Rows are points. To make a cloud, some directions were put in groups of two or more. Within a group, all points are equally far from the middle, so they leave a hole (a ring in 2 directions, a hollow ball in 3). The other directions are filled evenly. Then the cloud was stretched, turned, moved and blurred a little. How many holes are there, and how many directions does each take, smallest first?

Cloud (13 x 2):
[[ 3.1 -2.6]
 [-2.2 -3.5]
 [ 2.8 -4.3]
 [-1.8 -3.5]
 [ 2.1 -2.7]
 [ 1.8 -3.4]
 [ 4.5 -0.4]
 [-1.1 -2.5]
 [ 3.9 -2.5]
 [-1.5 -2.2]
 [ 5.0 -1.8]
 [ 0.7 -3.2]
 [-0.9  4.6]]
Holes: 0

Cloud (22 x 3):
[[-0.4  1.1  3.2]
 [-2.6 -3.5  0.1]
 [ 4.3 -2.2 -4.2]
 [-2.5 -0.5 -3.9]
 [ 5.0 -0.8 -0.5]
 [ 3.1  0.7  2.4]
 [ 1.9 -0.7 -6.0]
 [ 2.1 -4.2  1.4]
 [ 4.8  0.7 -2.0]
 [ 3.7  2.1 -1.9]
 [-0.3 -1.1 -5.8]
 [ 0.0 -4.2  1.8]
 [-0.9 -0.2 -5.3]
 [ 1.6 -4.1 -4.2]
 [ 1.9 -4.8 -2.5]
 [ 0.9 -4.5 -3.6]
 [-1.5  2.2  1.1]
 [-1.0  2.7 -1.8]
 [ 3.3  1.4  1.7]
 [ 4.1  1.7 -1.4]
 [ 4.2 -2.3 -4.4]
 [ 3.5  2.2 -2.3]]
Holes: 1 (3)

Cloud:
[[ 1.0  0.1 -4.2]
 [-0.5 -1.5  4.3]
 [ 0.9 -0.9 -4.4]
 [-4.5 -0.3  0.5]
 [-4.0  2.3  0.2]
 [-0.9 -3.3  0.5]
 [-3.6  3.3 -2.9]
 [-3.1  3.0 -4.8]
 [-5.1 -2.9 -1.9]
 [-2.7  2.1  2.5]
 [ 2.7  0.1 -2.2]
 [-1.0  1.4 -5.9]
 [-3.3 -4.2 -3.8]
 [ 0.8  2.1 -3.3]
 [-2.6  3.5 -1.9]
 [ 1.7 -3.0  0.1]
 [ 0.8 -3.0  2.2]
 [-5.8  2.3 -3.3]
 [-4.5 -3.0 -1.4]]
Holes: 1 (2)

Cloud, 26 rows:
[[-1.4  0.1 -2.8  3.4]
 [-0.6 -4.0 -0.6  0.0]
 [-3.6  1.5 -0.6 -0.6]
 [ 4.7 -1.1 -3.2 -3.1]
 [-0.5 -4.9  0.9 -3.3]
 [-1.0 -4.8  2.4  1.6]
 [-3.3  0.3  2.8  4.7]
 [ 2.0 -1.0 -5.3  2.4]
 [ 4.5 -0.7 -0.1  1.7]
 [ 2.7 -0.6 -4.2 -0.3]
 [ 1.4  0.2  2.5 -2.5]
 [ 1.4 -2.5  4.3  3.9]
 [-3.3 -3.8 -1.8 -2.5]
 [-4.4 -4.5 -0.9 -1.3]
 [-5.1 -3.8  3.5  1.2]
 [ 0.9  3.6 -1.7 -2.5]
 [ 0.3  1.9  2.3 -2.4]
 [ 1.8  2.0 -0.4 -2.0]
 [-0.9 -6.1 -6.4 -2.4]
 [-3.0  3.1  1.1  0.4]
 [-3.4 -1.0 -2.8  0.3]
 [ 3.6 -6.3 -4.7 -1.4]
 [-3.6  3.3 -1.2 -2.5]
 [ 5.3  0.4  1.3  0.3]
 [ 3.4 -0.9 -3.8 -2.1]
 [ 5.5 -4.6 -0.2  1.7]]
Holes: 0

Cloud:
[[-1.5  6.8 -2.0  1.9 -1.6 -0.3]
 [-1.6 -2.4  2.4  5.4 -0.1  4.2]
 [ 0.3 -2.3 -2.1  1.9 -4.6  0.6]
 [-2.7 -0.5 -2.3  3.2 -3.4  1.2]
 [-1.7  0.1  3.7  2.6 -2.6  1.5]
 [-1.6  5.0 -3.9  1.9 -3.9 -0.3]
 [ 2.0  2.5 -4.6  6.0 -2.4 -0.6]
 [-0.7  3.3 -0.5  2.7 -1.2  5.8]
 [ 0.9 -1.5  3.9 -2.1  1.8  2.7]
 [ 3.8  2.9 -1.2  3.0  4.9  0.0]
 [-2.1  4.0  1.2  2.8 -3.7 -4.0]
 [-1.0 -1.9 -4.1  3.7 -1.4  2.0]
 [-1.8  3.0  0.9  2.8  1.3  1.8]
 [ 2.2  3.0 -2.1  1.5  3.5  0.8]
 [ 0.2 -3.9  3.6  2.2 -4.8  2.9]
 [ 3.9  3.0 -3.8  2.2  0.2  1.0]
 [ 0.2 -5.1  1.8  0.9  0.0 -1.8]
 [ 0.2  1.1  5.2 -1.7 -1.0 -3.5]
 [ 1.9  0.2 -3.2  5.4 -1.3 -4.4]
 [ 1.7  1.4 -2.6 -1.1  3.2 -0.4]
 [ 4.5 -0.9  2.0  3.6 -5.7 -2.2]
 [-1.0  0.8 -0.4  6.4  0.0 -0.4]
 [ 0.5  0.4  1.1  1.3 -5.4 -4.1]
 [-1.4  1.8 -3.8 -2.6 -0.4  1.0]
 [-0.9  3.8  1.1  3.3  3.5 -1.2]
 [ 2.8  1.7  3.6  1.8 -6.6 -3.3]
 [-5.7  3.6 -1.0  0.2 -4.5  0.7]
 [ 3.7  3.2 -2.6  0.4  0.0  1.4]
 [-1.5 -3.8  4.0  2.9 -1.7  2.8]
 [ 0.9  1.5  3.7  0.4 -4.5 -5.0]
 [-0.1 -3.1  3.6 -1.5  0.9 -3.5]
 [-1.2 -1.7  5.2 -2.2 -3.5  1.3]
 [ 3.3  4.2 -3.1  5.6  3.0 -0.2]
 [-3.4 -4.3 -2.6  0.9  0.4  0.3]
 [ 3.6 -0.6  4.8  3.8 -2.8  3.3]
 [-3.3  4.1 -0.6  1.6 -2.8 -5.9]
 [ 2.9  5.6  1.5 -1.0 -0.2 -0.1]
 [-3.7  2.0 -2.6  3.4  4.2 -2.6]
 [-4.4  0.7 -1.5 -2.3 -5.6 -1.3]
 [ 4.8  1.4 -1.8  1.4  1.8  1.9]
 [ 0.5 -0.2 -2.0 -0.9 -0.5 -5.2]
 [ 4.1  1.5  2.4 -1.1  2.3 -3.4]
 [ 4.0 -1.0  4.1  0.7  2.0 -3.5]
 [ 3.2 -1.1  4.2  4.6 -2.0 -1.1]
 [ 2.8 -0.6 -0.8 -1.9 -5.7  2.2]
 [-3.4  0.4 -3.5  2.7  2.6 -3.8]
 [ 3.0  2.9  1.6 -3.8 -1.5 -4.4]
 [ 3.7  2.9 -3.5  0.9  0.7 -0.6]
 [ 0.6  3.3 -1.6  6.4  3.7 -1.0]
 [ 0.8  1.1  2.4  5.9 -3.6  1.9]
 [ 1.8  7.2 -1.0  2.6 -2.9  2.2]
 [ 3.3  2.5 -1.6  2.2  2.4  2.9]
 [ 1.3 -2.9  1.0  1.9 -4.5 -0.9]
 [-3.0  3.9  0.0  1.8 -4.9 -4.2]]
Holes: 1 (3)

Cloud, 51 rows:
[[-0.4  0.6  4.7  0.5  1.8 -4.7]
 [-0.1 -0.1 -5.1 -0.4  5.8 -3.2]
 [ 1.4  1.3 -4.9 -3.6  4.0  0.6]
 [ 3.8  2.1  2.2  1.5  5.0 -2.3]
 [ 1.2  2.5  4.6 -2.5 -3.8  1.5]
 [-2.4  6.2 -1.1 -2.4  4.2  0.4]
 [ 1.9  2.5  4.7 -0.3  3.3 -1.5]
 [ 1.8  6.4 -3.2 -0.3  0.7  0.5]
 [ 0.1 -4.1  2.0 -0.7  3.4 -1.7]
 [-4.9  1.7 -2.2  1.0  7.0  2.3]
 [ 1.3  5.9 -3.4  1.0  0.2 -1.2]
 [-1.6  4.9  0.4  2.9  5.8  0.4]
 [ 3.3  1.6  2.9 -4.4 -2.0  2.1]
 [ 1.7  4.1 -3.0 -2.0  3.6  5.4]
 [ 2.3 -0.9  1.3 -4.4 -3.2  3.1]
 [ 0.5  4.4 -0.5 -0.1 -4.8  2.3]
 [ 3.3  2.7  1.5 -2.1 -2.7 -5.3]
 [-3.5  5.5 -0.6  0.8  2.4  2.7]
 [-5.3  3.6 -2.4 -0.5  2.5  3.0]
 [ 1.5  4.2 -2.2  1.8 -3.8 -0.3]
 [-5.2  0.3  0.6  1.0  1.0  2.2]
 [-4.1  5.5 -1.9 -1.2  4.6  1.7]
 [ 1.8 -0.2 -2.1  2.0  8.1  1.1]
 [-3.4  2.6 -0.6 -4.3  5.6  0.0]
 [-1.6  0.6  4.1  2.9 -1.5 -1.5]
 [-1.5 -2.1  2.6  0.8  0.2 -5.8]
 [-3.2  0.5  4.1 -2.5  0.0 -1.0]
 [-4.5 -1.0  0.5 -1.6 -0.7  3.0]
 [-1.4  1.1  5.5 -0.5 -0.2 -1.9]
 [-2.4  1.0 -6.1 -0.8  0.9  1.3]
 [ 1.0 -3.0  3.3 -1.9  1.8  2.2]
 [ 2.5  0.5  1.5  4.6 -2.8 -1.2]
 [-3.5 -2.3  3.1  0.4  0.5 -1.5]
 [-1.0 -2.3 -2.8 -1.6 -3.8 -0.5]
 [ 0.9  1.3 -2.8 -5.1  4.3  2.3]
 [-1.3  0.0 -1.0 -6.0  1.2 -1.0]
 [ 4.8  1.0  1.9 -1.3 -4.2 -3.9]
 [ 3.4 -0.5  4.1 -0.9  3.0  0.8]
 [ 1.9 -0.1  4.8  1.6 -1.9  2.0]
 [-1.4  1.0  0.2 -1.7 -5.6 -3.7]
 [ 0.7  1.1  1.5  0.1  1.5 -7.5]
 [ 5.6 -0.7  1.0 -1.3 -2.3 -3.1]
 [-1.3 -1.9 -4.5  1.2 -1.2 -0.7]
 [ 2.5  2.9 -1.2  0.4 -5.4  1.7]
 [ 1.3 -3.3  3.4 -0.7  0.7  2.3]
 [-0.4 -3.7  2.3 -1.4  3.9 -0.7]
 [ 0.4  3.3 -0.5  5.4  2.2 -1.2]
 [-5.3  3.6 -1.7  0.3  3.6  2.8]
 [ 1.4  0.7  4.0  0.8 -2.3  3.9]
 [ 0.6 -1.0 -3.2  1.6  8.2 -0.6]
 [-1.0  2.3  4.1 -0.7  4.1 -3.0]]
Holes: 3 (2, 2, 2)

Cloud, 72 rows:
[[ 5.1 -3.6  2.3 -1.9  2.0  1.7 -0.5 -0.7]
 [-2.1 -1.1  0.2 -0.6  2.3 -5.0  0.2 -0.7]
 [-2.9 -2.4  0.1  1.8 -0.9  7.3 -3.7  1.0]
 [ 0.4 -5.9  0.6  0.4  2.4  3.9  1.6  6.4]
 [ 3.7 -4.4  1.4 -0.6 -3.3  0.2  4.0  1.0]
 [ 2.5 -4.1  4.8  5.3 -1.2  1.5 -2.7  1.1]
 [-2.4 -0.3  6.3 -1.8 -3.3 -2.3 -2.9 -1.0]
 [-0.9 -3.1  1.6  4.0 -5.2  2.8  2.0  0.1]
 [ 2.6 -0.1  0.4 -1.7 -1.4  4.4  0.8 -1.7]
 [ 0.6 -2.7  1.0 -0.5  1.0 -3.8  2.7 -0.7]
 [ 2.6 -0.3  1.3 -4.9 -1.2 -1.3 -4.2  0.0]
 [ 5.5 -1.8  3.1  0.0 -2.9 -0.6  2.1 -0.8]
 [ 0.0 -2.3  0.6  1.9 -4.0 -4.7  5.6  1.9]
 [-0.7 -0.7 -3.2 -0.2 -4.3  3.2 -1.4  0.9]
 [-4.4  0.2  5.9  0.1  0.2  3.3 -3.9  0.2]
 [-1.8 -5.1  5.3  1.7  0.0  0.3  3.5  3.4]
 [ 1.7 -3.5  2.3  5.1 -1.6  0.4 -3.7  1.4]
 [ 3.1  1.1 -3.0 -3.6  1.1 -4.3 -2.2 -1.5]
 [ 3.1 -5.6  5.6  1.0 -1.9  2.6  2.2  3.1]
 [ 1.7 -1.7  2.7 -0.5 -0.9  6.3 -0.7  5.4]
 [-4.3  2.3 -0.3 -1.0 -1.1  1.8 -3.3  4.0]
 [ 3.4 -5.7  3.4  2.3  2.3 -4.7  3.1  3.4]
 [-0.4 -0.8  4.2 -4.0  0.0 -2.6  3.3 -2.8]
 [ 0.3 -4.4  8.6  3.1 -0.7 -2.2 -0.5  1.7]
 [ 6.5 -5.8  2.3 -1.0  2.8 -3.7  4.0  1.1]
 [ 0.1 -3.4  2.8  0.2 -3.6 -5.7 -2.2  1.3]
 [ 2.4  0.3 -0.2 -4.0 -1.3  2.1 -3.0 -1.4]
 [-1.1 -1.0 -2.0  3.9  0.4  0.8 -4.4 -1.6]
 [ 1.0 -3.3  2.4 -3.9 -4.1 -0.5 -1.6  2.0]
 [-2.4 -5.6 -1.5  4.0  0.1  2.5  2.6  3.3]
 [-1.8  1.4 -1.2 -2.7 -4.7  3.2  2.0 -1.1]
 [-4.2 -1.7  0.4 -1.1  2.4  3.0 -2.3  4.1]
 [-1.2 -5.4  3.2  1.4 -1.2 -0.5  0.9  3.1]
 [ 0.1 -2.1  1.8 -5.1 -2.9  1.9 -1.5  1.1]
 [ 2.4 -1.9  3.0  0.5 -4.5 -3.0  0.5 -2.3]
 [ 5.1 -2.2  2.3 -2.3 -4.9  0.6  4.2 -1.9]
 [ 1.1  0.8  5.7  1.4 -0.6  3.1  3.4  4.0]
 [ 0.1 -2.9  3.9  0.1 -5.0 -1.1 -0.2 -1.7]
 [-2.3 -2.8  2.1 -3.3  1.7 -4.1 -1.1  0.7]
 [ 5.5 -3.3 -0.8  0.4  3.5 -2.2  0.8 -0.3]
 [-2.6 -5.6  4.6  0.2 -1.9  0.6  4.4  4.2]
 [ 1.8  0.9  1.1  2.3 -0.7 -1.8  0.4  0.5]
 [ 2.7 -2.4  3.7  5.1 -2.6 -2.9 -0.7 -0.2]
 [-2.7 -4.1 -4.9  2.3 -0.8  1.8 -1.6  0.2]
 [ 3.3 -0.3  3.6  1.2  1.0 -2.3  4.9  1.0]
 [-1.5 -5.6 -2.0  0.1  1.4 -2.5 -2.6  3.4]
 [-4.1  1.9  4.3  4.0 -2.9  3.4 -2.8 -1.6]
 [-4.2  3.6  1.0 -0.4 -3.4 -2.7 -1.2 -4.8]
 [-0.1 -1.5 -0.6  6.3  2.3  1.2 -0.7  4.3]
 [-0.7 -1.6  0.8  3.7  2.3  3.8 -0.5 -0.9]
 [ 3.5 -3.4  5.9 -3.3 -1.4 -0.7 -0.2 -1.5]
 [ 1.9 -4.1  5.3 -2.2  2.8 -3.2  2.9  1.2]
 [-3.5 -0.8  2.8  0.1 -3.3  0.2 -1.6 -2.2]
 [-0.5 -2.0 -0.5  2.6  1.8  4.5  2.6  0.0]
 [-3.1 -1.3  5.4 -2.3 -3.2  2.1  2.8  3.2]
 [ 2.0 -4.0  5.5  1.3  1.1 -2.3  2.6  5.1]
 [-2.3 -1.9  1.6  0.0  0.6 -2.0  2.8 -2.6]
 [-3.9  2.9 -0.8  2.1 -1.0  3.7 -0.3  2.0]
 [-2.5 -0.7 -2.4 -2.1 -3.3  3.9  0.1 -2.4]
 [ 2.3 -2.0 -1.9 -2.1  3.3 -0.4  1.9 -2.7]
 [ 3.9 -7.0  4.6  1.7  0.8 -3.2  4.2 -0.3]
 [-0.5  0.5  0.2  3.3  0.6  2.3 -3.9 -1.0]
 [-3.2  1.2 -2.3  0.5  1.6 -3.2  2.4 -0.4]
 [ 2.5 -4.7  2.9 -1.4 -0.5 -6.6  2.3  1.6]
 [ 3.9 -2.2  0.3  1.3 -2.5 -0.2  1.4  3.6]
 [ 1.4 -6.4 -1.4  1.5  0.4 -3.6 -0.2  1.3]
 [-3.2  0.6 -0.8  2.0  2.7 -1.5 -1.2  3.2]
 [ 3.9 -3.6  0.8 -3.7 -1.5 -3.7  7.0 -5.2]
 [-1.1 -3.3  4.4 -0.3  0.9  3.7  6.9  3.5]
 [-0.3 -6.3 -0.3  6.6 -0.1  6.4 -1.8  4.6]
 [ 5.5 -4.0  4.5 -0.4  1.2 -1.1  7.8 -3.2]
 [ 1.4 -3.7 -1.4  2.2 -3.7 -0.4 -1.5  0.8]]
Holes: 0

Cloud (75 x 8):
[[ 0.8 -2.6  4.4 -1.6 -4.7  3.2  0.0  0.8]
 [ 0.1  3.7  1.6  3.7 -2.2 -1.1 -0.3 -1.1]
 [ 3.5  3.4 -3.3  0.5 -2.6  4.4 -3.1  1.0]
 [ 2.5  1.9 -0.7  2.9  2.3 -1.5 -3.2  1.7]
 [-0.8 -2.5  3.8  1.3 -0.5  2.1  1.9  6.5]
 [ 0.4 -1.8 -0.2  1.0  0.8 -8.6 -2.2 -1.5]
 [ 4.1  1.8 -4.1  6.1 -3.0  2.0 -1.4  2.3]
 [-1.2 -0.6 -3.7  3.4  3.1 -3.1  2.4 -3.4]
 [ 1.5 -2.1 -1.1  3.2  2.5  4.2  1.2 -1.0]
 [ 2.1  0.2  5.4  3.1 -1.3  2.2  1.4 -0.9]
 [ 2.9  2.2 -4.2 -1.0  1.0 -3.5 -1.7  3.2]
 [ 0.2 -1.6 -0.3 -0.8  1.4 -6.7 -3.9 -1.0]
 [ 0.0  2.5  4.5 -3.2 -0.1 -3.1  1.2  1.6]
 [-0.6  3.5  3.5  1.1 -3.3 -5.8 -3.5  5.2]
 [ 2.2  5.3 -2.6  0.4 -0.5 -5.8 -1.9  0.5]
 [ 2.7 -3.3 -1.1  0.3  3.2 -1.8  4.2  1.4]
 [-1.5 -1.6 -0.2  1.3  0.9 -7.9  4.2  1.8]
 [ 1.6  2.1  0.1 -1.6 -0.6 -6.1  3.8  0.3]
 [ 3.2  2.6  0.2  1.0  2.0  0.9  2.1  4.3]
 [ 0.9  1.5  0.6 -1.0 -2.5  5.4 -1.3  7.0]
 [ 4.6  2.9 -0.2 -1.1  0.8  2.2 -0.1  1.3]
 [ 3.3 -0.1  2.3 -1.9 -4.1  0.8 -3.0  6.0]
 [ 2.1 -4.2 -1.1  0.8  1.4 -2.9  0.0  3.4]
 [-0.4 -1.7 -4.2  2.9  0.8 -1.2 -0.3 -3.6]
 [ 2.8  0.5  0.6 -3.1  1.1  0.3  1.6  4.0]
 [ 1.3  2.9  2.3  3.4 -0.2 -3.2  3.6 -0.1]
 [ 0.1 -0.6  4.8 -2.9 -4.9  3.6 -0.3  2.1]
 [-2.5 -2.8  0.2  2.7  1.8 -5.5 -3.1  2.9]
 [ 5.0  3.8 -3.9 -0.4 -1.0  4.2  2.2  0.9]
 [-3.3  1.9 -2.9  2.0  0.0  3.1 -1.1  2.6]
 [-5.4  2.0  2.2 -0.9 -0.9  1.4  0.7  4.7]
 [ 1.4  1.7  0.4  0.4 -2.3  3.3 -1.3  8.1]
 [-0.9  3.1 -6.4  3.4 -1.1  2.2  0.5  5.1]
 [ 0.4 -3.1  3.1  2.5 -2.8  2.1  1.5  4.9]
 [ 0.6  2.6 -0.2 -1.3  1.2 -1.6 -4.1 -2.5]
 [ 2.6  2.1  2.4  2.3 -4.9  5.3 -0.9  5.2]
 [-3.3  4.1 -2.6  0.2 -2.2  1.0 -0.2  4.3]
 [ 2.3  0.8 -4.0  0.6 -4.5 -4.8 -5.2  4.3]
 [-3.6  0.6 -0.6  3.2 -2.0 -1.8  0.6  3.8]
 [ 0.1 -2.2  2.7 -3.7 -1.7  1.9  2.2  4.8]
 [-0.8 -2.2  3.9  1.4  2.0 -2.9  3.2 -3.5]
 [-2.1 -2.6 -3.9  0.4  3.2 -6.6  1.2  1.5]
 [-0.3  5.5 -4.0  3.1 -0.2 -0.6  1.8 -0.1]
 [ 2.3 -2.6 -3.4  1.3  1.6 -5.8 -1.8  1.4]
 [-0.1 -3.0  7.3  1.2  1.7 -3.1  1.7  0.2]
 [ 2.6  2.5  2.0 -1.0 -4.9  2.3 -0.4  7.7]
 [-3.4  3.2  2.1 -1.2 -2.5  3.5  3.6  5.1]
 [-2.8  3.3  2.6 -2.0 -2.8  4.2  1.6  1.6]
 [ 1.0 -3.7 -1.8 -0.5 -1.3  1.7  2.0  4.6]
 [-1.3  1.0  3.9  1.1  3.0 -1.0  5.1  0.1]
 [-0.6  1.2  7.7  0.8  0.3 -3.5 -0.9  1.8]
 [ 2.7  2.3  0.1  0.5  2.2  0.1 -2.6  3.2]
 [ 4.1  2.6 -8.0 -0.4  2.0 -0.1  3.5  0.0]
 [ 4.2 -1.1  2.3 -0.9 -4.8 -2.4 -0.8  5.2]
 [ 3.5 -0.5 -4.2  5.1  1.7 -1.3  0.1 -1.1]
 [ 2.7  1.0  3.0  4.3 -5.2  2.8  1.0  2.9]
 [-2.0  3.7  2.1  0.0 -4.0  0.3  1.9  6.2]
 [ 2.5 -0.5 -3.2  5.0 -2.9 -0.8 -0.8  7.0]
 [ 0.6 -1.0 -7.4  3.2  0.7 -0.5  1.8 -2.2]
 [ 3.6 -2.4  0.4 -0.9  1.3 -2.8 -4.3 -0.2]
 [-1.6  2.6  1.4 -2.4  0.7 -4.7 -2.2  2.1]
 [ 0.1 -2.4  3.9 -0.2  1.0 -5.9  1.9 -2.2]
 [-1.0  0.1  4.0  2.1  2.0 -4.5  3.0  0.3]
 [ 1.2 -1.7 -4.4  1.9 -3.7 -1.4 -3.9  0.9]
 [ 5.0  3.2  0.2  3.3 -1.0  3.0  1.0  1.6]
 [ 5.0 -1.9  1.5  2.6 -0.4 -2.2  2.9 -1.2]
 [-1.1 -1.6  0.8 -0.9 -2.3 -6.6 -4.5  1.8]
 [-0.3 -2.1  2.9 -1.8 -3.8  2.7  2.3  1.0]
 [ 5.4  1.3 -1.8  5.6 -1.6  1.7  1.4  0.9]
 [-1.6  0.5  4.9 -4.2 -1.9 -0.8  1.1  4.5]
 [-2.7 -0.1  3.1  1.3  2.1 -4.7  4.0  3.2]
 [ 5.3 -1.9  1.1  4.5 -1.0 -4.8 -0.9  3.9]
 [-0.2  3.3  1.2 -2.7 -2.7 -2.1  3.8  6.2]
 [ 0.2 -3.7  0.7  1.3 -0.7  5.2  4.2  0.7]
 [-2.4 -0.3 -1.1  3.2  0.4 -7.2  1.2  4.0]]
Holes: 3 (2, 2, 2)
